Every row gives one point. Each copy is the shape, with its points in the same order, turned, moved and blurred by noise. Some copies are also mirrored. Which?

Shape (6 x 3)
[[ -4  15 -46]
 [ 14 -62 -19]
 [ 24 -10  18]
 [  1  64 -26]
 [ 32 -39  -2]
 [ -5 -19   5]]
Copy 1 (6 x 3)
[[ 31  30  25]
 [-11 -32  61]
 [ 31 -43  12]
 [ 68  35 -16]
 [ 18 -45  45]
 [  5 -25  12]]
Copy 1 is: mirrored
Copy 2 (6 x 3)
[[ 47  -3 -25]
 [ 29 -57  36]
 [  8   6  35]
 [ 36  46 -35]
 [ 27 -26  45]
 [  1 -17  14]]
Copy 2 is: only turned

Shape (8 x 4)
[[-63  -1 -22 -35]
 [  3  46  38  13]
 [-10 -45  40 -33]
 [  3  13  26  68]
 [-32   6  -4  -8]
 [ -9  -1  44  45]
 [-29  -3 -20 -29]
 [-23 -13 -39 -34]]
Copy 1 (8 x 4)
[[ 35  73   8 -33]
 [ -6 -26  49 -19]
 [ 70  -8 -18 -42]
 [-38 -35  -6 -18]
 [ 21  35   9 -22]
 [-12 -32  -4 -41]
 [ 39  45   4  -8]
 [ 48  59  -7   8]]
Copy 1 is: only turned
Copy 2 (8 x 4)
[[ 21   6 -23 -51]
 [-12 -43  53   6]
 [ 70   8  22  15]
 [ -6 -76  15  44]
 [ 10 -15  -3 -17]
 [ 22 -66  23  31]
 [ 11  12 -11 -20]
 [  8  26 -26 -16]]
Copy 2 is: only turned

Shape (14 x 8)
[[  1   8   6  22   1 -11  21   9]
 [  7   9   5   7  -7 -16  46 -29]
 [  7  -9  -2  11 -66  -8  21  -9]
 [  7  12 -43  19   2  -9 -12 -35]
 [-19 -28   2  19  -2  14   2   6]
 [ -1  12 -17  -4 -16 -18  -9   8]
 [-18 -19  -3  20  -4 -18  -5   1]
 [ -3   1   8  -6 -16 -19  24 -14]
 [ -7 -32   8 -17 -12  -8 -11  14]
 [-14 -13 -11 -18  -5 -18  -3 -15]
 [ -3  -7   5  13  -8  95 -12   6]
 [ 11 -54 -12  11 -11 -18  -8   6]
 [ 13  10   9  21   0 -11 -13   4]
 [-20   9   1   4  -3 -13 -14 -48]]
Copy 1 (14 x 8)
[[ -2 -12  11   2   4 -10  29  -6]
 [-32 -36 -15   9   7 -37  26  -3]
 [-36 -21 -37 -10  19  21  25  25]
 [  3  -3 -32  36  -8 -20 -12  21]
 [  4 -13  -2  15  -8  31   8 -22]
 [ -1   4  -2   6  18  -6  -6  26]
 [  9 -22   6   7 -13  20   3   6]
 [-21 -30  -6  -6   5 -14   9   5]
 [ 11 -24   1 -22  12  25 -14  -5]
 [  0 -24  -4   3   0   1 -28   6]
 [-14  40 -32   3  -6  41   5 -68]
 [ 33 -44 -23   2   9  31  -3   8]
 [ 18   5  -3   0  -6  -9  20  11]
 [-17 -12 -12   9 -41 -16 -15  13]]
Copy 1 is: only turned
Copy 2 (14 x 8)
[[  0   2  17  18 -19  -1  17  16]
 [-23  16  -1  23 -25 -27  29  -7]
 [-27 -30 -17  36   5   3  19 -24]
 [ 38   9  -9  20 -40  -4  -3 -32]
 [ 14  12   3  13  21  20  12   7]
 [  3 -16  12   8 -20   2 -18 -14]
 [ 13   8  19  30   7  10  -1  -6]
 [-22   5  10  16  -7 -15  10 -14]
 [  1  -6  19   0  32   0  -9 -10]
 [  1  14  11   8   4  -9 -15 -27]
 [ 26  -1 -34 -50  12  52  43   8]
 [ 30 -10   7  29  38 -15  -1  -9]
 [ 18 -12  31   9 -18   4  15  -6]
 [  6  30  20  12 -21   9   9 -48]]
Copy 2 is: only turned
Copy 3 (14 x 8)
[[ 15 -11 -12   3 -10  -5  33   8]
 [-20  -6   6   0   9  17  53  16]
 [ 28  -6 -13  -2  26  52  36 -15]
 [-16 -16  13  41  14  -5  13 -36]
 [ 18 -32  -1 -19 -23   8   8 -20]
 [ 13   8 -15  10  17   4  -2 -15]
 [ 13 -10  -3 -15  -8  -2  15 -30]
 [ -3   6  -1 -11  10  21  29   5]
 [ 21  -9   4 -35   6   8 -13  -9]
 [-10   0   6 -16   9   8  -5 -16]
 [ 37 -65  19  29 -44  49 -26   6]
 [ 27 -34   5 -34  24  -4  10 -32]
 [ 33   1  11  11  -3 -10  14  -9]
 [-18  19  27   7 -13  12  17 -31]]
Copy 3 is: only turned
Copy 4 (14 x 8)
[[-18  10 -13 -13 -16 -12  -1  21]
 [  4  23 -25 -41   5 -14  13   2]
 [-40 -11 -27 -26  39   6  28   7]
 [ -3  41 -24  20  13  23 -10 -11]
 [-20 -14   0  19  -4 -26   6  -5]
 [-14  -1 -11  -2  11  17 -23  16]
 [-15   2   0  16  14 -21  -3  16]
 [ -3   4  -9 -31  17 -12   1   7]
 [ -3 -34  17   5  16  -6  -2   9]
 [  8  -4  -1  -1  29  -4 -17  -4]
 [-45 -30   9  18 -46  12  24 -62]
 [  6 -21  -2  31  24  -7  23  22]
 [-19  17  12   2  -8   9  -1  23]
 [ -8  39  12  -5  27  -7 -15 -21]]
Copy 4 is: mirrored
